Each row of a before or after table is a point. One or more steps were done to the points. Then noise was added and the rows were shuffled. The steps act on columns, c1 being the first. What was done? A step turns or swaps two columns, mirrors them in a line or flattens them onto one, adds a multiple of one to another, or multiplies or shifts one. Angles are multiples of 10 degrees, from the lower column toward the higher: turns from -170 to 170, lines from 10 to 170 but not 90. Use the fewest steps. Two steps may share a column if one is a turn and the other turns, adds or multiplies; they go together, in the order done. Otherwise the lowest column goes first.

Before:
[[ 4.5 -3.1 -2.1]
 [-2.4  4.7 -4.9]
 [ 4.8  2.5 -4.9]
 [ 5.2 -0.9 -1.8]
 [-6.8  3.0  2.5]
 [ 4.2 -5.2  4.6]
 [-5.6 -3.3  2.8]
 [-2.4 -5.7 -7.5]
 [ 1.3 -8.0  1.9]
 [-0.9 -2.8 -2.9]]
After (10 x 3):
[[ -9.6   2.2   3.8]
 [ -6.5  -4.0  -5.5]
 [ -2.7   0.4   8.2]
 [-10.8   2.9  -2.5]
 [ -5.0  -3.3   2.1]
 [  0.6  -2.5   2.6]
 [  0.3   3.7   5.9]
 [  1.3  -1.8   0.6]
 [ -6.4  -8.3   4.4]
 [  0.8  -4.6  -3.2]]
Steps: shift c1 by -4.0; turn c2 and c3 by -80 degrees

Before (12 x 6):
[[ 2.2 -6.1  1.1 -5.1  4.8  2.7]
 [-5.5  4.1  0.7  5.8 -0.4  5.5]
 [-6.3 -2.7  4.2  1.4  6.0  7.3]
 [-0.1 -6.3  2.1  7.3 -4.4  6.3]
 [-4.9 -6.8 -4.0  5.2  1.5 -2.3]
 [ 2.3 -2.4 -6.9 -0.2 -3.1  7.6]
 [ 5.3 -2.8 -0.5 -4.3 -2.0  3.4]
 [ 3.2 -5.8 -7.3  7.4  3.0  4.2]
 [-7.8  1.7  3.9 -3.7  0.5  5.8]
 [ 3.9 -2.4  4.2 -3.6  1.0  5.3]
 [-7.3  6.2 -7.7 -4.1  0.6  6.4]
 [ 0.5 -5.1 -0.6 -2.4  1.1 -1.3]]
After (12 x 6):
[[ 8.2  1.7  3.3 -3.6 -5.8 -1.5]
 [-1.4  6.0 10.3 -4.1 -6.4 -1.5]
 [ 4.1  4.0  3.7  5.7 -5.0 -2.4]
 [-6.9 -2.2  2.6 -0.1 -5.9 -5.8]
 [ 1.4 -6.3 -1.5  7.1 -4.4 -6.4]
 [ 7.4 -2.5  2.0  1.5 -9.1  3.1]
 [-0.7 -5.4 -0.2 -2.3  1.1  1.3]
 [ 0.4 -2.5 -5.8 -3.3 -5.7 -1.1]
 [ 0.1 -7.0  6.4  5.2  1.7  2.3]
 [-3.9 -2.7 -3.9 -4.2 -2.5 -3.3]
 [-0.5 -6.2 -2.5 -5.0 -4.1  3.6]
 [-7.5 -5.5  2.3  7.4 -4.9  1.4]]
Steps: turn c1 and c3 by -130 degrees; turn c5 and c6 by 110 degrees
